Rows are points. To make a cloud, some directions were put in groups of two or more. Within a group, all points are equally far from the middle, so they leave a hole (a ring in 2 directions, a hollow ball in 3). The other directions are filled evenly. Then the cloud was stretched, turned, moved and blurred a little. Count the holes, and give their numbers of directions, smallest first.

Cloud:
[[-45  39 -13]
 [ 17 -48  -8]
 [-20  52  19]
 [-39  -3  44]
 [-32 -10 -46]
 [-30 -22 -41]
 [ 19  52   6]
 [ 11  -2 -53]
 [ 28   5  45]
 [-54  28  10]
 [  7 -52  -1]
 [-57  10  18]
 [  8 -47 -22]
 [  6  57  -5]
 [ 38  22  29]
 [-23  54 -12]
 [ 20  52   3]
 [ -3 -36 -38]
 [-42  28 -32]]
Holes: 1 (3)

Cloud:
[[ 58  36  10 -28]
 [  5  -4 -46  10]
 [ 48  42  17 -31]
 [ 51  41  -8  22]
 [ -5  49  49  12]
 [-22  13   4  51]
 [ 43 -38  24  41]
 [ 44  21  43  47]
 [  9  53  29 -23]
 [ 56  43 -10   5]
 [ -3  48  50  12]
 [ 18 -31  25 -33]
 [ 28  40  20  50]
 [ -9  45  43  30]
 [ 38 -12  46 -31]
 [ -3  42  33  46]
 [ 43 -26   9 -37]
 [-35 -13  19  -7]
 [ 72  20   6 -19]
 [ -1 -12 -32  36]
 [ 50 -29  34  42]
 [ 26 -37  47  38]
 [-38  -7  21   0]
 [-33  28  13 -13]
 [ 68 -28  -3   7]
 [  6 -18 -40  19]
 [-18 -23   9 -27]
 [ 39 -43 -14  22]]
Holes: 2 (2, 2)

Cloud, 86 rows:
[[ -6 -10 -10  19  39  45  22  11]
 [ 19 -13 -18   8 -18  -6 -56 -71]
 [ 41 -43 -16  -9  32  25 -42  39]
 [ 12  35 -31 -13 -20 -20 -46 -72]
 [-38  53   9  14   0  37 -43 -29]
 [-58  20   2  15   8 -20  52 -27]
 [ 15  47 -42 -24 -33  -5 -53   8]
 [-37 -30 -14 -25 -34 -31   7 -10]
 [ 13 -20  32  48  -2  45 -41  46]
 [ -1 -24  16  19  14 -20  48  35]
 [  1  56   7 -30  -4 -13 -66  20]
 [-57  39  15 -18   1 -26  48 -27]
 [-44  -4  48 -15  -8 -54   5 -34]
 [ 14   9  42 -12 -57 -15  -4   5]
 [ 29  43 -32 -53  -1  -5 -43  21]
 [ 12  13 -59  34  47 -29  -4   9]
 [ -8 -28  28  14  11  10 -52  59]
 [-11  67 -17 -18  48 -32  37 -20]
 [ 41  78  -2  16  26 -13  38  10]
 [-20 -31  37  10  48  22 -49 -25]
 [ 83 -15  27  19  22   3 -30  43]
 [  2  -4 -49 -10   1 -62 -46  33]
 [ -4  47  12 -16  32 -58 -71 -23]
 [-63  26 -28  13   0 -32  25 -24]
 [ 56  16 -49   7 -23   8  43  13]
 [ 25  47 -27  27  72 -11 -41 -26]
 [ 10  31 -27 -46  61 -12 -10  -4]
 [ 35  32   4  57 -29 -11  11 -31]
 [ 12 -42  -1  40  30 -46   4 -32]
 [ 18   4 -54  26  15  -9 -73  -8]
 [ -5 -32  53  19  42  -9 -42 -20]
 [-11  45 -48  28  37  18  10  -6]
 [ 38 -21   9  14  12 -16  57   1]
 [ 13  50 -36  20  59 -57  13 -48]
 [ 33  -3 -23  38 -39 -33 -14 -21]
 [  2  49  15 -34  20  12 -47  37]
 [ 11  39  30  14 -59 -10   2 -23]
 [ 36  -3  45 -11 -26  57 -12  33]
 [-56  36  16  -1 -17   9 -51 -26]
 [-13  44  27   1  33  11 -74  -3]
 [ 41   9  27  48  -8  46  43  28]
 [ 14 -29 -23  48 -45   0  13  16]
 [ 38  15  37  22 -52  38 -49  30]
 [ -5  60 -42  32 -28 -26 -32  18]
 [ 58  62   8  19  30 -28  32  13]
 [ 45  -4 -54  46   5 -41 -12  28]
 [ 31 -16 -13  -9  11  45  15 -50]
 [-22  -1  49 -24 -34  10 -22 -25]
 [ 26  54 -23 -51  22   5 -29 -45]
 [-33   8  24   5  16  23 -68  15]
 [ 42   9 -27  -1 -14 -16  47 -37]
 [-39  23 -58   2 -15 -31   2 -23]
 [ 44  27  31   1 -30 -19 -68  18]
 [ -1   7 -57  20   1  -8   5 -70]
 [-24  14  29  39  21 -25  40  15]
 [-22   8  11  65  -7  20   2  38]
 [ 45   3 -45   0 -41  23 -43   2]
 [ 58  16   1   0  19 -45 -68   7]
 [-17  50   6  28  16 -27  41  42]
 [ -2  47 -23  47  32   1  -3  60]
 [-29 -10 -44 -31 -18 -23 -48 -19]
 [ -9  46   2  11  26  54  16  32]
 [-15  45  20  -1  44 -68 -56 -25]
 [  1  29  46   4  22 -32  32  31]
 [-38  16  15 -33 -45   7 -10  33]
 [-41  44  -3  29  25  22  31 -18]
 [ 57  42 -30  10  -5  31 -65  12]
 [  0  33 -36  -5  -8 -28 -81  16]
 [ 18  17 -37 -19   8 -81 -35 -10]
 [ 84  36  23  15  22  33 -13  21]
 [ 17 -22 -39   9  28 -17  38  55]
 [ 43  -8  13   7   4 -43  48 -17]
 [-11  36  57 -26  20  34 -18 -35]
 [ 30  51 -48   0  -2 -53  31  13]
 [ 33  15 -38 -47  37 -34  15 -13]
 [-35  36   5  24 -14 -51 -22  42]
 [ 57 -33 -26  55  17   8 -19  32]
 [ 11  -5  40 -25 -10  38  18 -39]
 [ 52  69  13  14  37  16  -1  48]
 [ 17 -17 -33 -34 -39   2  25   7]
 [-31  40  25  -6 -26 -47 -31  26]
 [ 28  25 -44  10 -28 -49 -59  26]
 [ 23  37 -37 -56  27   6 -17  19]
 [-13  -2  21  29 -35   8  30 -52]
 [ 10 -19 -39 -27   8 -43 -69  -2]
 [ 33  39 -50 -28  28  10  26  28]]
Holes: 2 (3, 4)

Cloud (104 x 9):
[[-10 -34  45  28 -28 -34 -28 -16  25]
 [-13  42 -31  12 -16 -48   4  75  27]
 [ 29   6  37 -52   7  34  -3   2  31]
 [-45  47  11 -14 -29   6 -45  37  56]
 [-22  26 -15  -7  50   1 -44  25  -9]
 [-46  10  61 -14  -1  12  66 -33  18]
 [  8  81  24 -23  33 -19  22 -27  25]
 [-19   0  39 -12 -22 -26 -51  11  17]
 [ 33  37 -17  39   1 -43 -10 -28  19]
 [  4  78  20  -9 -15  47  14  -7  20]
 [-44  24 -19  60   7  59  13 -38  19]
 [-38  52  35  18 -42 -14   3  23   3]
 [ 15 -34 -17  33 -12  52  20 -37   1]
 [-12  81   6   0 -17  47   4  -9  23]
 [ 45  33 -29  -7 -61  21 -17  36   1]
 [ -3  49 -38  48 -50  41  -6  60  14]
 [ 10 -37  13  33 -12  13 -35 -10 -77]
 [  0 -47  12   9   3  15 -14  33 -43]
 [ 41 -29  60  -2  15 -25  12  27 -26]
 [ 18  55 -33 -46  38 -19   6  13   6]
 [ 53  53  43 -44  19  60 -58  11 -26]
 [ 27  33 -30  10 -21 -11  45  38 -40]
 [  5   4 -24 -11  44  42 -38  26 -53]
 [ -6  -3  61  15 -25   7  25  66   7]
 [-35  25 -38 -13 -32 -44  26  24  30]
 [ 34  57   6 -17 -33  44  11 -27   9]
 [-42 -49   6  52 -37  15 -27  -5 -30]
 [ 15  40 -19  30  37  -3 -60  40 -36]
 [-16  54  41  -2   6 -51  -5   0  38]
 [  4   1 -26  21  47 -37  -8 -48  -4]
 [ 15  10  54  30 -37 -25 -24 -14  25]
 [-28  -9  42   8  18  12 -64  56  32]
 [-17  22  56  51  39 -30  -2 -22  11]
 [-55 -12  -3 -11 -44  25  28  73  25]
 [ 40 -25  -7   3  25 -37  -7  11 -36]
 [ 35  61  55 -39 -13   8 -44  24   7]
 [ 12  52 -50 -18 -28  27  28  49   2]
 [-10 -19 -39  11 -43  23   2  64 -32]
 [ 10  59 -21  43 -50  30 -17  61  14]
 [  3  -2  32   4 -73   8 -13  46  27]
 [ 19   9  21 -62 -16  66 -13  23 -28]
 [-13   7  35 -61 -28  43  13  31   1]
 [-37  43  15   7 -18 -62  21  14  23]
 [ 52  23  -1 -16   9 -25   0 -55  35]
 [-32  78  51 -16 -29  21 -11  -8 -19]
 [-21 -32  58  50 -12  17 -34   2  10]
 [-11 -11  62 -42  47 -31   0 -10 -11]
 [-26 -34 -30  32 -41   7  13  17 -25]
 [  4 -33  36  -7 -29 -51   5  56  21]
 [-47  -3  14  48 -11  -7 -39  70  19]
 [ 50  43 -13   3   2 -43  -9 -29  -7]
 [ 49  54  29   2 -37 -22  22 -27 -21]
 [-24  44  -2 -31  27 -57  -1   6   7]
 [ 30  32 -19 -15 -24  14  57 -38  57]
 [  8   2 -23 -42 -56  10   8  49 -21]
 [-48  54  12 -43 -13  18   8  42  14]
 [ 22  27 -34  14 -14  48  41  58  26]
 [-43  11 -13 -11  32  42 -41  10  -9]
 [ 27  47   6  11  25 -31 -22  55  69]
 [  9  30 -15  16  59  15  -3  -7  -8]
 [  8  27   7  36  33 -43   1   2  87]
 [-67  21  -8  51 -19  48  17 -12  -7]
 [ 18   7 -41  56  -1  39 -29  64 -14]
 [-56  -3 -37   5  -4  44  21  35  30]
 [  1  23  22  38  29  43   0   5  57]
 [ 15   0  46 -33   4  65 -14 -45 -48]
 [-22  19  77 -36  15  17  39 -52   3]
 [-16  15 -16  20  15 -63  -3  50   2]
 [  4   9 -26  -4  37  23  35  24 -35]
 [  0 -10 -41   7 -29  20  38  32 -24]
 [ 46 -23  10 -10  37   6  12 -22   0]
 [  3  29  17  73 -22 -16  -8   8  38]
 [-41  -3  44  51  -8  52 -16  42  23]
 [-18  75  12   0 -15  51  21  49  -7]
 [-21  48 -14   4 -18 -27  42  47 -32]
 [ -9  14 -55 -22 -44 -13  14   6  19]
 [-10   4 -37  11  32  19 -52 -33  -9]
 [-37 -32  28  -6  16  -6  45  40 -18]
 [-37   9   3  -2  35 -49 -14  21  52]
 [-51  22  20  30  24  11 -39 -33  64]
 [-24  50  38  -2  13  34  36 -22  46]
 [-40 -16  14  -9  37  23 -19  26 -14]
 [ 49  64  55 -26  26  30 -68  25 -15]
 [-31  20  58 -32  27 -42  -7 -41   2]
 [-57  33 -34  -1 -31  25 -23 -48   3]
 [-15 -47 -29  52  -5   6 -35  -6 -23]
 [-56  25   3  11  24  25  -4 -16  70]
 [-11  12 -35  51 -16  40   6   5 -49]
 [-38  38  -2  32 -25  17  61  17  50]
 [  5 -55 -18  30  -9  40 -33  26 -14]
 [ 45 -11  16   9 -40  27   7  70 -10]
 [ 57  10  45  -5  20  19 -66   7 -35]
 [  1  13  41  47 -29   7  25  48  37]
 [ 14  -1 -32  64   1 -48  33  -4  23]
 [ 28   4 -13 -20 -18  62   1 -24  40]
 [ -5  71   5 -12  -2  -6  67  63 -23]
 [-32  16  -4  59  10  25 -24  82  17]
 [ -1 -19  38 -20   3  29 -15 -21  67]
 [ 14 -25  65  10  18  12  29   7  24]
 [ 31  44  -8  35  18 -30 -27  -9  25]
 [ 25   9  61  37   0  61 -19   7 -41]
 [  4  49  26  55  -3  15  -8  52 -30]
 [ 11  26  61  18  24  49  19 -34   0]
 [-63  13  18  -7 -42  57   4  37  36]]
Holes: 2 (3, 3)

Cloud, 94 rows:
[[-10  37  40   7  10 -60 -30  25 -21]
 [ -5  12 -43   9  57   9  26 -25 -30]
 [ 23  23 -43  16 -18  17  32  39 -69]
 [ 10  20  27   3  60   1 -16  11 -36]
 [ 25 -10 -13   0 -23 -91  64  32   3]
 [-17  10  50  36  46 -40   3 -36  31]
 [-24  36  -4  45  46  -8   1 -39 -23]
 [-32 -25  81  -2  10  -7  52  49  47]
 [ 56 -79 -34  29  29  34  52   4 -13]
 [ 66  50 -40  10   4 -10  14 -35 -13]
 [ 24  54   1   9  52   4 -15   3  -7]
 [ 41  31  32 -19  57  -9 -40 -27  58]
 [ 29  26  24 -33  -9  31  49  34 -27]
 [ 64   2  29  -7 -11 -20  71 -20 -19]
 [ 21 -38  31  -4 -26 -13   4 -21  26]
 [ 24  45   3  33  29  61  42  19 -31]
 [ 53  60 -28  10  57 -23  44 -11  36]
 [ 28  15  54  21  -9 -39 -49  -8   9]
 [  1  16  29 -15   6  43 -27  -2 -29]
 [ 26  -1  30  42  34  63 -15  39 -28]
 [ 21  37  27 -33 -17   0  47  21  47]
 [-30  72  22 -43  -1 -26 -24 -28  -2]
 [ 25  24  34 -16  60  24  -4 -11 -16]
 [ 44 -44   9 -15 -21  -7  35 -13 -27]
 [  9  -4 -14 -26  -5 -27 -31 -57 -69]
 [-19 -43 -50  35 -26   9 -23  44 -12]
 [ 14  30  55  39  45  12   8  19   4]
 [-10  10 -55  14 -75 -14   5  11  36]
 [ 33  32  -6 -26  73  -7   0  13  -6]
 [ 85   4  40  35  38  25   5  38 -11]
 [-37 -25  25 -50  22  19   8  56  -5]
 [ -4  35  -9  32  13  39 -41  -7  16]
 [ -5   4  43  28 -36 -27 -49   4  24]
 [ 32  11 -11  32 -44  14  29  69  15]
 [ 17 -40  20  61   3 -12  67   7   2]
 [ 29  15 -10  15  55 -23  -4  52 -46]
 [ -2   9  36  33 -37  -9 -58  26   8]
 [ 35  -9  53 -35   2   2 -47  32  11]
 [-14 -49 -13  41  39  -1  59  -8  57]
 [ 13  44  24  17 -59  30 -35  29 -28]
 [ 41 -41 -15 -18 -25  -4  32  58  22]
 [ 18 -63 -49   8 -22  27   3  19  18]
 [-15   3 -61 -16 -53  11  22   0   5]
 [-42  61  33  11   2   5 -16 -19  -4]
 [ -8 -19 -39  50  19 -24 -25 -25  47]
 [  3 -78   0  33 -10 -27 -12 -18 -13]
 [ -9 -30  33  38  48 -43  24  -4   5]
 [ 23 -31  24 -18 -52  28  23   7   4]
 [ 61 -11  22   2  18 -50  61 -24  22]
 [ 23  -8  15  60   1 -60  51 -21 -42]
 [ 50 -46  59  -7  23 -76  22  29   0]
 [ -4 -16  11  -1  -9 -66  73  22  31]
 [ 33  -1  12  22 -24 -40  14  46  56]
 [  8   1  33 -44 -18  21 -26  15  34]
 [ 45  21  51 -16  49  -6   1 -43 -14]
 [  2  28  -9  40   3   5 -42 -45 -74]
 [  9 -20 -34 -16  37  19  27  68  -7]
 [-31  37 -32 -11   0  46  -4  29  30]
 [  0  15  26 -48   5 -69   7 -27 -19]
 [ 12  -7   7 -47  15 -33 -12 -57  44]
 [-23  32   9  46  11  12  34   8 -57]
 [ 12 -49  41  23  45 -36  52 -18   8]
 [ -5  25  52  -9  23  -6 -37  33  -3]
 [ 52   8   3  21  26 -16  48 -31  55]
 [ 49  47  42   4   8  -2  -6 -10 -67]
 [ 58 -14  26  56  14 -49  10  -6  14]
 [ 19  62  41   3  15   3  12  16 -40]
 [  0  39 -18  12  -6  21 -29 -36 -70]
 [-22   9 -23  48  14  16 -49  -4  23]
 [ 44  55  14   6   2  -9  23  22  44]
 [ -6  -6  18  47  10 -15 -38  37  24]
 [-64   9  36   0  19   8 -47  35  30]
 [ 21  -6 -14 -30  30  -7  61  23  52]
 [ 76 -13   7 -13  18  16   2  59   7]
 [ 30 -31  35  53 -23 -25 -15  22   0]
 [ 21  -2 -28  73   8 -39   2 -51  -5]
 [-15  24  -8   2  71 -13  -7  21  -6]
 [ -3  37 -56   0 -10 -46 -25  25   3]
 [ 12  28  35  20 -54   3   6   3  42]
 [ 27 -19  46  30  -4 -49 -54 -31 -27]
 [ 28  63   4  36  33 -15  -8  -5 -24]
 [ 28   4  -5  69   8  -9  -1  19 -13]
 [-68  25  42  19 -28  11  18  51 -10]
 [ 42  10  68 -18  36 -28  24 -14  -3]
 [-24  59  17  -3   8  28   0  49  13]
 [-14 -38  25   4  22 -29  80   6  36]
 [ -3  22  19  47 -16  43   3  -8  52]
 [ 30 -50  54   6  24  17  55 -14 -43]
 [ 15  49  -5  60 -18 -34 -10 -12 -15]
 [ 32 -36  44 -12   6 -32  56   6 -35]
 [ 65 -29 -26  51  27  14  39  29  11]
 [ -7  23 -53  34  -3 -50 -19 -16  27]
 [-13  16  23  32 -85 -44 -22   9  26]
 [ 78 -37  42 -32   0 -50  31  40 -25]]
Holes: 1 (4)

Cloud (98 x 9):
[[  8  41  41 -26  11  24  32 -34  36]
 [-14  -1  14 -37 -46  50  37  41 -66]
 [-51   4  18  11  16  43   1 -24   2]
 [  7  56  12 -41 -35  11  30  30   0]
 [ 49 -33  33  11 -46   8 -24  55  23]
 [ 14  49  58   3  -5  38  20   5  15]
 [ 42 -51   6  53  12  11 -35  36 -37]
 [-28 -33 -14  55 -30 -29   9   7 -36]
 [  8 -25 -51 -16 -24   0 -44  39 -21]
 [ 25  -4 -33  16 -67  33  25  43 -43]
 [-15 -29  11  -3  24  74 -26  27 -10]
 [-36  32  36 -43 -22   1 -60  12  22]
 [ 15  53 -14 -22 -36  40  19  38 -27]
 [ 19 -20  20   9 -28 -35  32   4 -94]
 [  3 -26  43  -4  -9  29  62   1   2]
 [ 17  26   9  -8 -23  35   5 -45 -75]
 [-44  13  47   5  15  54 -28  45 -35]
 [ 54 -25 -28 -32 -25   1 -25  36 -11]
 [-22 -32 -24 -21  34  44 -19  21  -2]
 [-49  40  32 -39 -37  21 -32   5 -14]
 [ 10   0 -12 -47 -31 -81  -7   6 -39]
 [-10   0 -66  -6 -13  41   9 -15  11]
 [ 12 -40  -5 -35 -28  59  16  29   1]
 [-30  29  -3   1 -18  69 -26  77 -48]
 [ 27 -28 -44   4 -27 -14   5  44   9]
 [ 42  -3  26 -25  12   6  22 -37  49]
 [  7 -18 -22 -29 -61 -44 -23 -39  -3]
 [-21 -18 -52   6 -44  18 -21  37 -61]
 [ 50  -5  50   0  -3  39  53  -3 -13]
 [-20 -51  -4  23 -46  49 -23  63  -2]
 [-57   2  24 -53  24  13  31  32 -24]
 [ -3 -23  11  15 -15  -9 -11  69  24]
 [ 13  19  28 -36 -15 -75 -11 -31  24]
 [ 23 -13  -2 -12  12  80   7  22  34]
 [ 18   4 -29   0 -39 -30 -19  46  19]
 [ 25  24 -26   7 -68  32  -2 -20  12]
 [ 24 -23  20   3  11 -21  48 -63 -61]
 [ 25  -9  35  -5  -2   1  -7  23  84]
 [ 12 -10 -58   1  -7 -39   8  42 -30]
 [-15 -14  15 -21 -49 -33  39  50  17]
 [ 12 -22  53 -38 -27 -32 -30  12  -7]
 [ 57  23 -20  29 -53   5  32 -41 -16]
 [  5  22  -9 -26 -42 -48 -44 -13 -26]
 [ 47 -28  -9  48   9  34 -51  50 -31]
 [ 48 -54  -4  48 -49 -22  -1  31 -33]
 [ 41 -54  28  14 -47  12  38   2 -51]
 [-46  21 -14  -8 -13 -39 -48  22  20]
 [ 15 -56 -15   2 -59 -65 -18 -35  -1]
 [  9  40 -30  14 -45  45 -29 -19 -64]
 [ 24  13  12  12  28  58  45 -18  -8]
 [ 54   8  41 -31 -23  25  27   7  34]
 [ 66 -31  16  54 -14  15  17 -61 -22]
 [ 24  46   3 -41 -42  29   2  14  38]
 [ 19 -37   6  -6 -45 -62 -19   5 -59]
 [-55  -2  39   5 -23  27  18  48 -24]
 [-26  29  41 -28 -51  32   2   0 -51]
 [-34  27  27 -37   9  51  -9 -23   4]
 [ 12  48  39 -33 -10  19 -15 -17  57]
 [-22 -36   3 -22 -43 -14  35  59  21]
 [-11  18 -17 -25  20 -56 -51  -7 -10]
 [ 13  32  23   2 -13   8  -9  78 -60]
 [ 43 -16 -50  42 -16  29 -23  -6   4]
 [ 23   4  14  19 -46  68 -31  25  51]
 [ 17  42  41 -36  26 -13  -7  33  46]
 [-15  -2  48 -36 -51 -19 -13  45 -56]
 [ 12  34  -7  -1  52  -7 -19  10  -7]
 [ 45 -31  30 -16 -55 -25   0  40   5]
 [-13  11 -38  23  37  40  15 -40 -37]
 [ 14   4 -25  22 -18  37 -44  68  -9]
 [ 20 -10 -13  19 -90  28  32  23 -34]
 [ 15 -57 -10  -7  17 -31  58 -38 -47]
 [ 29  -2 -14 -16 -57 -29  40 -20 -80]
 [-30  53  36 -37 -25 -13  19  -4  -5]
 [-40 -13   0 -52 -65  -2  27   4 -17]
 [  7  51  21 -42  35 -21   2  26 -27]
 [-27  44  -3 -77  11  43  36  -1 -11]
 [-16   8 -23 -83 -47 -19  -2  61  -3]
 [  9  41  -9 -14  -1 -13 -54  -5 -20]
 [ 52 -11 -42 -24 -48 -41 -11  14 -50]
 [ 44  -7   3   3 -16  32  46  10  26]
 [ 15   0  38  38  -9 -30 -51 -18   8]
 [ 36 -61  17 -22   1   5  10  -3  -8]
 [ 15 -60  26   7 -44 -38  13 -24 -33]
 [ -1   7 -44 -62 -19 -22  48  32 -52]
 [ 18 -61  14 -40  21 -47  31   5 -19]
 [ 23  10  -9  48 -35  27  53  -9 -40]
 [ 62 -50  39   1  11  26  33  35 -17]
 [ 31 -18  45 -29  22 -46 -12  26  29]
 [ 47 -43 -13  23 -34  29 -32 -18 -32]
 [ 29  13  19  -1  14 -22 -32 -49  20]
 [ 67 -11 -30  26  17  22 -37  -3 -11]
 [ 22 -55   6  10  10 -41  40 -58  13]
 [-31  45  58 -59   1 -31   6  18  20]
 [ 14  25 -24  63  10  43 -33 -12 -27]
 [ -9 -10 -23  34  11  53  31  -3 -20]
 [ -9 -12  16 -19 -18   6  33  43 -94]
 [-20 -39  25 -18  35  23  26  23 -47]
 [-24  52 -26  -9 -26  40  14  -2  -7]]
Holes: 1 (6)
